Every row gives one point. Examples show where two turns around zero, p and q, send a point. Write where each new point lands after one turn and then the other. Backwards means that the second turn is done in reverse. Each puzzle has new turns, and all numbers are rounded.
In the rows, zero is written as 128.

Turn p:
[126 102 169] -> [119  99 166]
[ 82 143  68] -> [ 90 153  66]
[120 117 125] -> [119 118 123]
[170 129 135] -> [169 124 139]
[142 148 144] -> [142 145 147]
Turn q:
[137  91 117] -> [142  95 111]
[133  72 138] -> [160  81 127]
[133 139 113] -> [117 136 115]
[ 91 149 135] -> [101 136 160]
[146 188 137] -> [121 191 127]
Where do these land?
p, then q: [173 115 112] -> [155 126  86]
p, then q: [ 96 115 153] -> [124 110 166]
p, then q backwards: [155 142 127] -> [148 127 151]
p, then q backwards: [160 160  84] -> [190 138 135]
p, then q backwards: [ 90 100 140] -> [ 89 123  99]
p, then q: [ 93 136 152] -> [115 129 169]

Turn p:
[122  98 148  68] -> [136 130 186  89]
[168 133 134 150] -> [161 139  98 131]
[ 81 148  92 122] -> [ 67 112 126 130]
[ 99 137 177 126] -> [124 157 166 160]
[137 114 117 154] -> [142 107 110 140]
[162 137 100 148] -> [139 122  82 119]
Turn q:
[160 164  92 139] -> [181 159 127 127]
[155  55 144 125] -> [124  58 164 116]
[156 125 153 142] -> [132 124 164 146]
[ 58 175 123 125] -> [ 93 175  68 140]
[126 130 133 113] -> [119 133 131 117]
[100 132 119 141] -> [122 129  99 141]
[142 116 133 112] -> [126 120 145 111]
Where do these land?
q, then p: [129 118  85 113] -> [134 120 123  83]
q, then p: [121 169 133 142] -> [111 148  96 145]
p, then q: [127  79 136  66] -> [ 79 124 183  99]
q, then p: [113 144 137 181] -> [133 113  87 166]
q, then p backwards: [151 130 149 139] -> [110 115 152 125]

Turn p:
[132 135 107 137 104 109] -> [119 135 104 140 123 103]
[102  70 123 141 109 129] -> [101  83 141 167 118 127]
[106 143 111  90 152 139] -> [115 117 136  81 151 125]
[106 133 123 150 140 138] -> [112 132 127 138 152 145]
[105 138 171 114 175 115] -> [128 153 188 109 145 142]
[225 135 123 129 113 128] -> [210 136  87 132  96 113]
[121 142 139 135 103 139] -> [112 140 114 129 109 143]
Turn q:
[149 154 177  99 133 123] -> [163 129 182 116 135 122]
[124 125 130 155 189 125] -> [105 139 135 157 179 146]
[ 92  94 106 130 148 157] -> [ 93 102  94 112 154 142]
[ 93 117 116 154 105 122] -> [ 85 131 112 125 104 122]
[153 135 155 111 147 101] -> [154 131 161 144 147 107]
[104 132 103 177 106 120] -> [ 85 152 106 142  96 136]
[113 164  96 130 125 111] -> [125 176 109 117 124 120]
[154 106 133 103 107 121] -> [157 100 127 133 114 107]
[169 126 135  93  91 172] -> [184  93 127 105  98 150]
Where do these land?
p, then q: [133 110 143 106 137 144] -> [140  95 138 125 122 128]
q, then p backwards: [105 132 146 139 147 155] -> [ 93 133 136 123 145 150]
q, then p: [142 113 133 150 136 148] -> [127 110 123 145 134 155]
q, then p: [135 159 150 133 152  78] -> [136 192 148 134 133 134]
p, then q: [140 121  63  96 111 158] -> [136 100  67 136 149  89]
q, then p: [129 131 120 135  64 154] -> [108 102  92 122  79 120]
p, then q: [111 128 141 138 149  61] -> [109 165 184 144 134 111]

Turn p:
[119 160 151 122 164 146] -> [118 113 151 110 171 111]
[157 154 115 120 145 139] -> [152 124 126  93 147 131]
[ 96 113 107 127 124 118] -> [112 129  97 150 124 119]
[115  92 130 111 101  83] -> [119 147 117 152  76 103]
[105 173 135 138  61 167] -> [103 195 138 137 163 175]
[119 146 135 155 141 113] -> [144 124 138 152 150 116]
[184  57 122 122 160 130] -> [147  63 127 102  65 140]
Turn q:
[148 151  61 161 135 114] -> [108 158  74 143 151  85]
[114 150 160 122  84 123] -> [109 129 139 118  76 147]
[163 154  81 122 147 126] -> [137 169 111 131 147  83]
[147  66 172 129 155 141] -> [171  98 159 162 154 167]
[118  69 120 110 131 140] -> [172  89 116 119 144 142]
[103 143 153 129 122 150] -> [109 130 145 105 122 157]
[102 164 149 123 123 102] -> [ 89 122 153 117 102 115]
Where do these land?
q, then p: [ 87  89 129 177 145 179] -> [ 90  62  99  98 152 148]
q, then p backwards: [146 117 112 156 158 126] -> [ 95 152 118 151 135 125]
p, then q: [167 146 164 104 108 100] -> [126 150 167 137  75 123]
q, then p: [ 98 116 106 120 130  96] -> [123 120 105 142  90 109]
q, then p: [123 151 127 135 100 139] -> [114 156 113 123 142 135]
p, then q: [111 162 121  83 157  81] -> [116 110 139 148 111  55]
p, then q: [164 115 138 121  99 175] -> [151 147 143  83 116 166]

Turn p:
[156 105 174 131 100 137  79 126] -> [178 110 174 128 136 104  98 146]
[ 93 142 138  81 149 161 139  86] -> [116 137 108  87 146 173  85 104]
[106 130  76 145 132 110 128 127] -> [ 89 123  94 153 110 116 130 131]
[152  92 139 178 101 122 152 151] -> [149 101 160 165 116 110 171 106]
[177  93 128 136 111 110 131 132] -> [162 105 134 125 120  86 155 121]
[116 149 124 116 166 187 133 113] -> [132 121  99 116 148 193 113 137]
[ 90 128 101 157 148  92 154 138] -> [ 71 135 114 159 134 120 153 112]
[143  96 124 134 100 105 127 182] -> [121 108 166 129  99  95 165 144]
[109 168 115 114 168  88 126 130] -> [ 88 173 100 121 152 119 132 147]
[137 178 161  87 105 167 111  96] -> [174 168 131  96 119 164  77 133]
Turn q:
[133 100  88 148 109 131 148  96] -> [126  80 122 146  95 130 127  99]
[152 114 125 110 126 114 176 102] -> [143 103 127 116 115 106 173 103]
[ 81 104 153 130 156 129  83  87] -> [ 94 157 164 130 151 143  95  75]
[136 158 139 111 143  74 108 182] -> [106 171  97 120 151  85 132 173]
[143 185 144  60 115  70  87 155] -> [131 205  80  75 127  76 119 152]
[ 88 132 125 136 173 149 106  89] -> [126 156 145 163 150 155 111  79]
[ 92 144 145 145 145 143 113 107] -> [123 160 156 149 130 152 116 112]
[154 127 140 154  97 129 149 144] -> [135 101 145 124 106 118 137 165]
[182 138 104 138 117 152 130 149] -> [172  94 110 134 127 118 115 161]
[ 98 120 117 154 115 172 142 152] -> [121 108 133 146 123 186 127 150]
[151  86 127 122 111 146 165 145] -> [132  72 128 104 133 137 154 139]
Where do these land?
p, then q: [139 172  96 153 119 153  92  95] -> [141 106 102 159 116 123  73 165]
q, then p: [128 117 158 152 133  91 177 157] -> [ 88 140 164 128 134 138 171  94]
p, then q: [126 158 156 101 149 136 160 119] -> [177 155 118 129 139 146 139 111]
p, then q: [173 107  75 125 123 166  93 115] -> [114  60  86 109 130 112 102 144]
q, then p: [ 79 137 139 118 141 106 172 169] -> [ 89 146 124 135 112 186 159 106]
p, then q: [145  96  80 128 111 149  91  62] -> [104  80  93 124 123  94  62 105]
p, then q: [103 133 163 139 160 143 126 137] -> [138 142 152 144 168 152 131 128]
p, then q backwards: [135 110 134 124  81 133 116 137] -> [149 132 139 151  99 130 129  98]
q, then p: [125 121 150 113 135  73 126 160] -> [ 69 160 128 115 131 126 140 127]

Turn p:
[105 109 127 138 134 156 144  91 132] -> [111 113 105 121 152 152 156 106 128]
[126 162 154  99 141 136 118 123 111] -> [134 141 149 111 152 124  92 105 129]
[149 129 123 130  91 127 157 150 105] -> [128 105 163 131 104 136 130 144  96]
[ 94  83 134 129 118 151  95 138 147] -> [102  91  96 150 137 129 120 136 168]
[144 109 127 151 137 136 118 133 104] -> [128 130 117 164 129 140 122 131 108]
[ 68  59  82 108 134 131 105 144 115] -> [ 76  85  80 148 161  82 138 163 131]
[143 158 143 152 101  88 141 107 131] -> [133 155 167 129  92 128 154 104 131]
[161 179 122 111 133 120 106  97 171] -> [148 171 114  80  92 127 110 100 145]
[129 161 127 145 134 130 135 168 122] -> [134 151 155 128 131 143 115 165 127]
[162 132 141 117 156 105 162 129 142] -> [187 136 134 117 128 120 143 125 116]
Turn q:
[188 136 161 119 113 108 117 129 126] -> [170 166 145 133  95 101 136 136 137]
[146 124 106 124 111 165 144 138 159] -> [123 102 145 146 105 157 151 143 148]
[144 133 101 111 140 110 138 132 155] -> [149 107 109 126 127 127 134 143 161]
[140 146 106 125 146 152 118 143 136] -> [130 132 110 137 120 164 128 147 138]
[103 135 166 128 154 107 125 139 159] -> [144 135 140 147 179 116 102 137 137]
[104 143 129 152 116 112 117 140 141] -> [112 122 121 155 133 113  98 125 129]
[117 142 125 119 105 157 159 145  73] -> [ 75 147 123 117 118 125 168 145 100]
[111 117 130 160 102 109 119 121 152] -> [123 104 140 152 123 107 101 102 130]
[123 121 137 108 103 125 108 145 121] -> [127 125 142 121 114 114 114 153 108]
[101 109 132 132 117 136 126  31  58] -> [ 89 150 141  46 122 125 127  49 105]
[131 103 115 129 201 127 137 146 128] -> [167 119  91 128 173 160 147 128 115]
Where do these land?
q, then p: [ 81 149 145 138 140 185 145 103 125] -> [111 135 121 110 197 155 123 114 159]
p, then q: [119 130 142 139 145 109 134 141 148] -> [143 132 128 153 132 126 139 135 152]
p, then q backwards: [137  89 124 148 131 110  93 136 176] -> [169 162  89 140 125 102 138 147 146]
p, then q backwards: [142 135 106 136 131 101 136 110 140] -> [158 129 131 125 122 123 136 127  96]
p, then q: [107 141 119 115  90 123 131 189  82] -> [136 144 143 153 161 101  98 147  65]
p, then q: [ 97 137 122 129 148 151 141  78  82] -> [104 149 105  85 175 153 132 105 128]
p, then q: [174 106 138 155 125 106 125 127 138] -> [119 131 133 152  82 117 148 103 134]
p, then q backwards: [ 98 166 132 140 118 181 122 100 161] -> [110 158 100 112 154 168 129  76 125]
q, then p: [160 134 127 106 140  94 108 155  89] -> [129 144 151 114  95 103 109 157  88]
q, then p backwards: [133 113 145 102 107 121 130 120 147] -> [124 139 141 108 113 108 145 150 133]
q, then p: [159 110 109  99 132 128 143 149 122] -> [150  98 141 121 115 129 134 154 101]

Turn p:
[104 134 106 104 112 117 160  83 148  47 106] -> [130 208 141 150  96 154 126 143 171  88 141]
[151 133 114 192 134  68 116 151 120 123 113] -> [101 105 104  90  83  85  99 157 119 109 118]
[162 120 124 148 100 159 190 158 136 127 149] -> [182 105 118 156 108 123 154 176 138 151 113]
[115  76 183 135 159 144 117  80 117 165 111] -> [155 110 124  92 175 139 122  64 150 105  89]
[133 138 102 126 147 152 117 120 166 195 132] -> [110 110  82 158 177 124 150 119  95 127 116]
[120  96  93 158 129 100  92 119 115 119 160] -> [102 108 116  86 113 113 156 127 139  98 165]
[111 120 117 134 100 101  74 169 125 170 155] -> [ 71  72 133 121 139  98 137 122 130 154 158]
[184 130 151 118 124 153  94 121 123 143 109] -> [141 127 120  97 182 139 101 151 116 152 122]
[158 108 108 103 172 128 158 108 108 102  81] -> [149 145 139 117 124 182 109 151 107  75 101]
[ 96 171 113  90 125 156 137 104 105 132 131] -> [128 156 122 160 123 174 128  95 112 150 155]
[ 99 161 184  86 128 120 154 124 159 112 170] -> [127 181 170 152 121 113 161  96 136 175 100]
[116 138 156 132 146 138 113 160 119  88 120] -> [149 141 171 122 119 101 101 121 113 127 144]
[114 139 114 137  87 129 143 166 122 142 127] -> [122  96 125 164 105 121 119 142 140 153 143]
Turn q:
[131 136  96 133  99 133 116  86 154 127 101] -> [119 117 117 137  93 119 111 102 175 145 137]
[130  91 160  91 121 130 158  96 141 142 178] -> [129 131 104 133 167  89 180  91 128 103 109]
[112 160 107 104 135 157 150 155 158 151  97] -> [ 98  95 149 125 134 147 135 168 174 129 113]
[159  85 138 157 118 158 115 160 136 143 100] -> [158  83 141 136  95 129 108 132 109  89 105]
[ 94 101 116 102  91 101 145 160 164  76 151] -> [106 110  72 130 178  84  88 146 122 140 117]
[169 162 170 121 126 127 122 107 168 159 149] -> [153 169 132 137 105 104 171 139 163 117  91]
[110 168  98 164 175 143 112 120  85 102 165] -> [166 154 139 124 152 175 131 138 122 162 194]
[143  85 100 131 174 105 150 158  86 123 132] -> [126 118 132 149 163 183 115 108  71 126 116]
[ 91 100 168 136 110  90 161 160 166 140 121] -> [ 89 110 121 162 134  72 135 164  93 121 106]
[118 119 111 145 112 112  78 146  84 141 107] -> [133 125 171 105 108 128  82 112  97 148 138]
[165 161 160 131 118 142 147 100 104 142 134] -> [142 149 119 101  93 140 181 122 130 129 119]
[115 168 112 121 157 138  80  88  91  90 100] -> [119 174 140  97 112 166  98 113 153 127 190]
Where do these land?
q, then p backwards: [123 112 136 148 119  96  86 132 115 148 110] -> [109 158 151 127 152 116 126 162 118 105 115]
q, then p: [127 113 147  76  90 125 203 134  68 123 145] -> [127 120 148 164 105 222 139  98 117  83 120]
p, then q backwards: [158 107 161 120 149 163 142 123 151 140 179] -> [143 138 140 122 123 138 148 140 116 164 199]
q, then p: [152 109 137 104 131 126 110 116 132  93 116] -> [115 167 123 125 132 134 119 139 124 115 164]
q, then p backwards: [133 164 180 105 110 116 109 148 121 132 115] -> [164 132 137 136 147  83 124 122 143  86 136]
p, then q: [105 130 118 173 146 140 142  96 156 110 128] -> [128 149  83 138 116 148 109 124 144 170 126]
q, then p: [121 174 108 128  73  78 197 141 175 175 170] -> [ 91  54  91 185 111 126 102 118 120  98  53]
q, then p: [100 114 111 105 127 147  67 105 111 142 166] -> [111 175 134  81 153 126 156 112 113 141  88]
q, then p backwards: [ 79 120 111 132 165  97  99 166 134 131 136] -> [136 145 135  87 123 150  92 170 149 117  92]
q, then p backwards: [133 119 123 116 137 149 151 126 136 139  85] -> [113  99 103 118 123  97 140 129 117 144 118]
q, then p: [164 134 114 152 187 146  91 110  98  98  78] -> [177 163 118 123 162 114 134 137 138 175 194]
p, then q: [141 141  92 177 102 152 139 138 141 105 107] -> [171 125 118 136 140 132  84 140 118 168 101]

Turn p:
[ 86 109  98 119  95 133 164 163 106 141  90 151] -> [139 134 148 126  56 154 147 120 161 122 138  93]
[102  97  75 117  95 140  95 153 131 155 131 116] -> [142  87 120 174  93 118 133 130 137 144 141  78]
[157 131 173 174 169 152 106 159 127 133 121 128] -> [131 122 173 117 150 139  91 165 100 148  88 151]
[ 78 142 150  92  97  81 102 102 148 113 134 108] -> [ 84 122 116 143 128 114 151  85  85  91 171 118]
[127 175 128 163 145 134 126 122 145 130 164 137] -> [103 145 134 132 174 141 111 154 135 151 154 136]
[132 116 122  98 120 157 128 157 101  70 163 144] -> [148 165  87 171  94 149 133 148 110 131 118 155]
[109 124 100 139 178 117 130  80 181 142 157 134] -> [131 123 115 116 203 120 166 157 136 120 150  93]
[139 117 149  86  92  99 135 138 100 151 152 124] -> [158 109 110 128 101 133 110  85 114 114 162 152]
[164 171 154  96 172 112 128 129  94  99 135 114] -> [114 144  98  98 127 108 100 156 109 103 128 192]
[165 107 166 122 161 169 163 117 105 134  84 136] -> [149 118 140  82 123 150 135 133 146 115  61 168]
[109 102  87 156  82  90 129 122  85 121 125 144] -> [140 151 118 116  82 112 141  95 126 178 153  89]
[152 118 127 167  90  87 108 163 176 145  98 126] -> [141 133 196 151 135  83  97  95 129 132 130  96]
[116 147 117 108 122 173 100  98 169 127 106 152] -> [ 95 107 141 167 146 123 180 137 155 124 115 142]
[157 137 147 156 174 149 177  89 124 132 132  77] -> [116 130  97  71 180 148  95 133 147 119  83 129]
Turn q:
[121  98 114 153 101 158 156 146 127 102 114 126] -> [124 165 123 157 140 140 144 146 127 115  91 100]
[194 128 101 120  97 117 111 104 122 100 187 145] -> [167 158 158  73 165 143 152 146 160 120 169 127]
[153 129 153 153 120 133 135  99 162  96 121 133] -> [125 127 142 106 150  89 155 122 130 123 116  90]
[128  97 120 133 107 106 157  97 144 140  93 129] -> [101 135  95 125 142 106 104 154 131 114 132  92]
[139 147  99 135 133 103 124 111 119  95 197  95] -> [143 122 158  70 160 181 134 118 114 106 136 138]
[153 157 122 138  85 104  91 122 120 115 144 106] -> [129 149 183  95 135 122 112 126 141  98 141 145]
[112 104 115 157 143 162 117 103 128 144  90 138] -> [117 155  77 133 117 107 127 102 139 129  99 123]
[ 75 189 146  75 173 128 138 160  77 146 115 150] -> [131  90 133 156  35 162 116 115  92 169 150 148]
[205 130 117 125 133 109 118 125 126 112 139  91] -> [145 155 156 107 183 115 129 117 102 121 172 138]
[ 76 129 146 119 171 101 114 179 101 136 130 159] -> [113  95 120 141  83 147 133 153 105 170 108 183]
[ 61 165 130  56 175 131 109 178 145 156 101 143] -> [168  64 118 173  63 131  78 124 106 171 114 159]
[115  86 166 123 115 157 133 112 134 149 117 113] -> [116 113  95 165 130 105 148 125 144  89 127 123]
[133 106 134 177 111 155 163 126 160 173 116 135] -> [ 85 135 106 162 163 118 129 113 171 139 110  96]
Where do these land?
p, then q: [134 109 179 154 160 174  90 114 148 147 152  83] -> [123 162  60 156 108 110 148 115  90 140 113 174]
p, then q: [138 130 195 139 162 135 128 104 127 106 192 109] -> [159 164  90 122  79 152 150  96 108 172 137 158]
p, then q: [103 103  90 163  80  89 188 147 155 135 151 152] -> [137 100 173 110 172 131 129  51 136  93 156 108]
p, then q backwards: [122 168 163 109 124 183 136 101 130 131 180  78] -> [ 91  85 104 146 153 110 154 138 125 190 157  86]
q, then p: [116  84 127 132  85  90 198 119 165 141  94 136] -> [108 118 131 145 103 115  82 178  90 110 124  55]
p, then q: [142 163  94 135 153 138 138 119 109 142 105 165] -> [139  83 142 157 141 124 108 155 150 158 127 121]
p, then q: [107 148 139 128 166 137 112 133 127 137 178  72] -> [158 154 105 134 122 163 132 123 110 127  95 188]
p, then q: [154 144 110 105 152 119 110 143 153 106 106 130] -> [110 123 160 112 130 118 123 163 105 154 110 135]
q, then p backwards: [117 123 104 112 138 123 117 142 105 147  71 147] -> [147 141 110 129 114 122 115 161  87  90 147 117]
q, then p: [127 137 190 142 146 160 135 149 103 114 147  72] -> [123 175 115  75 132 177 154 105 118 152 101 128]
p, then q: [122 107 101  96 140 138 117 107 101 101 129 148] -> [118 155 133 140 141 159 102 153 131 146 139  96]
q, then p: [115 134 109 140 110 135 102 136 136  95 100 164] -> [110 120 163 131 107  99 107 105 146 107 135 146]
q, then p: [150 125 107  86 113 134 116 161 114 152 109 181] -> [146 119 165 162 154 121  83 125 147 155 164 136]
q, then p: [158  94  99 163  74  81 146 119 130 126 119 118] -> [ 89 133 134 144 119 128 110 194  97  86 150 130]
p, then q: [116 152 114 115 117  85  87 125 117 142  87 165] -> [ 91  82 143 120 129 147 139 181 147 111 149 122]

Turn p:
[145 112  89 129 151 110 152 116 157 106  70 108] -> [119 155 137 101 199 120 164 119 121 110 126 144]
[126 140 164 133 146 128 162 136 125 128  71 124] -> [146 160 143  88 139 114 110 149 104  93 116 130]
[144 154 103 135  50 106  79 123 101 118  88 121] -> [145  84 135  96 145 180 127  69 104 149  91  97]
[143 105  96 130 151 181 143 170 103 132 132 198] -> [171 104  94 140 128  98 111 105 166  80 186 140]
[ 95 141 126 142 144 163  92 158 123 125 156 138] -> [119  93 121 125 106 110  92 134 175 141 132 136]
[141  56 120 139 114  93 152 133 111 135 163  99] -> [113 133 124 173 157 127 142 145  95 155 177  82]
[ 43 102 170  92 152 107 137 127 103 166 113 137] -> [129 180  81 154 128  99  63 162 122 128  84 103]
[119 147 159  91 134 107 152 143 121 115 157 143] -> [135 119 110 153 102 136 133 176 117 102 108 130]
[134 153 134 150 112  93 141  93 101 113 142 126] -> [144 125 159 137 112 131 163 130 119 133 100  89]
[142 155 108 116 112 160 146 102 191 122 165  99] -> [ 73 144 135 118  97 167 176 126 153 128 144 158]
[128 144 128 136  97 114 106 132 188 123 104 146] -> [104 122 160 131 144 168 111 100 128 109 105 159]
[155 161 120 135 156 118 146 128 114 150 156 124] -> [167 136 141 133 111 134 157 157 147 143 140 136]
[149  94 146 135 145 186  54 102 127 131 148 101] -> [ 97 108 121 114  94  81 116  90 113 193 156 162]
Turn q:
[ 63 132 140 142 151 110 138 113 115 166 120 116] -> [108 108 145 118 138 102 111 125 140  78 105  82]
[152  69 162 131 114 104 184 120 120 150 122 166] -> [ 79  96  87 145  65 111 136 115 158 144 141 121]
[127 161 150 124 115  93 133  93 141 159  70  85] -> [135  76 146 158 145  97  87 170 120 148 104  98]
[147 102  79 118 143 174 112 136 180 141 142 159] -> [ 85 150 164 126 136 166 184 133 114 138 150 160]
[107 165 166 132 113 154 106 101  87 115 137 148] -> [158 110 116 124 131 172  87  87 116 107 110 118]
[ 92 135 125 153 170 167 117 164 125  85  77 142] -> [110 124 125  51 177 117 108 108  98 120 150 147]
[111 100  81 185 163 125 117 119 103 125 108  86] -> [122 128 112 136 175  72 152 133  94  74 148 130]
[156  86 135 135  87  93  94  96 145 113 167 118] -> [145 143 105 188  99 151 125 168 147 108 163 146]
[155 126  91 129 140 103 143 118 159 130 154 133] -> [104 167 120 156 130 128 158 155 129 144 118 126]
[126 126 104 151 120 176 122 156 161 151 143 145] -> [107 126 154 108 130 152 168 129 122 114 111 175]
[148 150 141 103 108  99 148 166 112  96 154 143] -> [162 162  98 105  94 131 122 126 150 165 114 126]
[107 153 157  90  96 156 138  96 113 100 105  95] -> [172  85 132 133 167 146  97 108 159 152 132 112]
[142 153 112  91 110  94 102 170 107 176 153 165] -> [156 152 155 110  56 144 154 142 103 137 101  98]
[159 132 148 109 162 144 138 147 123  85 141  91] -> [148 166 132 133 148 100 106  94 143 162 145 155]
Where do these land?
p, then q: [140 133 157 149 167 133 118 129 125 102 148  85] -> [131 126 137 102  69 106 124 137 157 125 122 108]
q, then p: [125 149 171 167  71 119 152 171 153 151 128 131] -> [124 115 106 137 175 155  88  80 101  83 128 150]
p, then q: [ 91 130 111  96 124 137 118  77 118 181  82 137] -> [135 111 145 151 174 151 130 152  71 159  97  97]
q, then p: [ 81 140 140 147 102 105 131 158 169 162 176 142] -> [ 90 105 123  87 144 155 100 127 112  67 109 153]
p, then q: [101 155  59 112 121 134 109  88 108 129  89 125] -> [ 89 108 155 159 180 124 141 146 119 177 129  95]
q, then p: [178  95 148 132 151 105 115 173 160  94 134 103] -> [165 100 147 181 105 176 110 132 156 125 102 139]
q, then p backwards: [158  85 123 157 152 133  85 123  98 102 144 132] -> [167  80 144 101 126 156 155 123 143 149 123 157]
p, then q: [119 171 100  95 136 169 125 112 123 153  85 186] -> [115 129 108 152 161 185 137 160  98 190 144 124]
q, then p backwards: [131 153 169 116 107  75 150 141 118 125 146 131] -> [ 78 158 145 120 136 140 116 124  91 159 142 137]
q, then p: [167 141 141 137 112 108 171 140 142 156 165 113] -> [141 151 168 120 158 167 103  99 129 100 118 123]
q, then p: [129 108 116  93 120 165 108 105 114  99 134 114] -> [124 138 145 142  87 105 159 133 137 139 163 144]
q, then p: [144  87 144 169 147 127 143 126 163  76 140 142] -> [123 110 121 165 128 134 123 116 205 115 101 136]
q, then p: [100 116  84  94 153 153 140 120  73 133  94 122] -> [118 170 114 136 122 103 182 171 100 160 136 109]
